Every row gives one point. The points of each table are mixes of a few directions, plus a little noise. How many directions does each table use, and how many do they share? Where both have some left over, give the other angles between the two spaces (their principal angles), to ten degrees, smallest first.

First (6 x 3):
[[ 0.7 -0.8 -1.5]
 [ 1.8 -1.9 -3.6]
 [-3.5  3.8  7.2]
 [ 1.8 -1.9 -3.5]
 [-0.7  0.7  1.4]
 [-0.1  0.1  0.1]]
Second (7 x 3):
[[-1.5 -2.8 -0.7]
 [ 1.7  6.0 -2.6]
 [-1.1  0.8 -3.8]
 [-0.2 -3.3  3.3]
 [ 1.4  1.0  2.7]
 [ 1.8  2.7  1.7]
 [-2.2 -4.5 -0.6]]
Directions: first 1, second 2, shared 0; angles 50

First (8 x 6):
[[-1.0 -1.9  3.6 -0.7 -0.9 -1.7]
 [-1.9 -3.4  6.7 -1.4 -1.7 -3.2]
 [ 0.2  0.4 -1.0  0.2  0.2  0.4]
 [-1.4 -2.5  4.9 -1.1 -1.3 -2.4]
 [-0.3 -0.5  1.0 -0.2 -0.3 -0.4]
 [ 0.9  1.6 -3.1  0.7  0.8  1.5]
 [ 0.7  1.2 -2.3  0.5  0.6  1.1]
 [ 2.7  5.1 -9.8  2.2  2.5  4.7]]
Second (8 x 6):
[[-1.6 -2.8  5.5 -1.2 -1.4 -2.7]
 [-0.5 -1.0  1.9 -0.4 -0.5 -0.9]
 [ 1.8  3.2 -6.3  1.4  1.6  3.1]
 [ 0.9  1.6 -3.1  0.7  0.8  1.5]
 [-1.4 -2.6  5.1 -1.1 -1.3 -2.5]
 [ 1.8  3.4 -6.6  1.4  1.7  3.2]
 [ 0.7  1.2 -2.3  0.5  0.6  1.1]
 [-1.7 -3.0  5.9 -1.3 -1.5 -2.8]]
Directions: first 1, second 1, shared 1

First (9 x 8):
[[-4.2 -1.8 -3.9 -1.1  1.7 -1.4  2.0  2.7]
 [-4.3 -1.7 -3.7 -1.6  1.7 -1.6  1.5  2.5]
 [-3.9 -1.7 -4.3  1.3  1.5  0.0  4.9  4.2]
 [ 0.6  0.3  0.5  0.1 -0.3  0.0 -0.4 -0.4]
 [-0.9 -0.2 -0.6 -0.6  0.3 -0.5 -0.2  0.3]
 [ 7.5  2.9  6.6  2.9 -3.2  2.8 -2.4 -4.2]
 [-1.6 -0.5 -1.1 -1.4  0.7 -1.0 -0.4  0.4]
 [ 1.3  0.5  0.9  1.1 -0.6  0.7  0.2 -0.3]
 [ 5.6  2.3  5.8 -0.7 -2.2  0.6 -5.4 -5.1]]
Second (9 x 8):
[[-2.7 -0.9 -0.8 -5.5  1.3 -3.3 -4.8 -1.7]
 [-1.9 -0.6 -0.5 -3.8  0.9 -2.3 -3.3 -1.2]
 [ 3.9  1.2  1.1  7.8 -1.8  4.7  6.7  2.4]
 [ 3.3  1.0  0.9  6.6 -1.5  4.0  5.7  2.0]
 [ 0.0  0.0  0.0 -0.1  0.0  0.0  0.0  0.0]
 [ 0.8  0.3  0.2  1.7 -0.4  1.0  1.4  0.5]
 [-2.9 -0.9 -0.8 -5.9  1.4 -3.6 -5.1 -1.8]
 [-1.0 -0.3 -0.3 -2.1  0.5 -1.3 -1.8 -0.6]
 [ 0.7  0.2  0.2  1.3 -0.3  0.8  1.2  0.4]]
Directions: first 2, second 1, shared 1

First (11 x 11):
[[-1.8 -3.7  1.7  0.1 -3.2 -4.7  3.3 -1.0  1.4 -1.5  0.2]
 [ 0.7  1.7 -0.7  0.4  2.3  3.1 -2.6  1.5 -0.5  1.3 -0.8]
 [ 2.1  0.2 -3.1 -0.6 -0.3  2.9  0.8  1.6  0.9  0.0  2.7]
 [ 0.5  1.4 -0.4 -0.1  0.9  1.2 -0.9 -0.2 -0.7  0.3  0.0]
 [-2.8 -1.3  4.0  0.2 -1.8 -6.2  1.6 -3.8 -0.8 -1.2 -2.0]
 [-0.8 -5.1 -0.5  1.2 -1.0  1.0  0.6  5.6  3.8  0.5 -0.4]
 [-2.2  5.8  5.0  0.2  3.5 -3.1 -4.1 -6.4 -5.2  0.7 -4.9]
 [-1.6  1.8  3.2 -0.2 -0.2 -4.3  0.1 -4.9 -2.4 -0.8 -1.7]
 [ 2.0  4.0 -2.0 -0.1  3.5  5.3 -3.7  1.2 -1.5  1.7 -0.2]
 [ 2.4  0.3 -3.4 -0.7 -0.3  3.2  0.8  1.7  0.8  0.0  2.9]
 [ 1.6 -5.1 -3.9 -0.3 -3.5  1.6  4.1  4.7  4.3 -0.9  4.2]]
Second (8 x 11):
[[-1.5 -1.9  1.9  0.5 -3.1  3.5  0.6 -1.2 -5.5 -6.3 -5.2]
 [-1.5 -2.3 -3.2 -0.6  3.1 -4.9  2.5  1.7  4.9  4.6  3.5]
 [ 0.7  3.3 -3.3 -1.8  1.3  1.6  1.5 -3.3 -3.2 -0.8  1.8]
 [ 1.9 -1.9  1.4 -0.3 -1.5 -2.1  0.6 -0.4 -0.6 -2.2 -1.6]
 [ 6.2  5.9  2.5 -0.4 -0.9  1.3 -4.2 -1.9 -0.6  0.3  1.6]
 [-1.9 -2.6 -1.1  0.2  1.2 -2.6  1.5  1.7  2.7  2.0  0.7]
 [ 2.5 -1.1  3.8  1.0 -1.5 -1.8 -2.3  1.9  2.5  0.4 -1.0]
 [-6.3  0.7 -2.1  1.6  1.7  5.1 -0.1  1.6 -0.2  1.9  0.1]]
Directions: first 3, second 4, shared 1; angles 40, 70
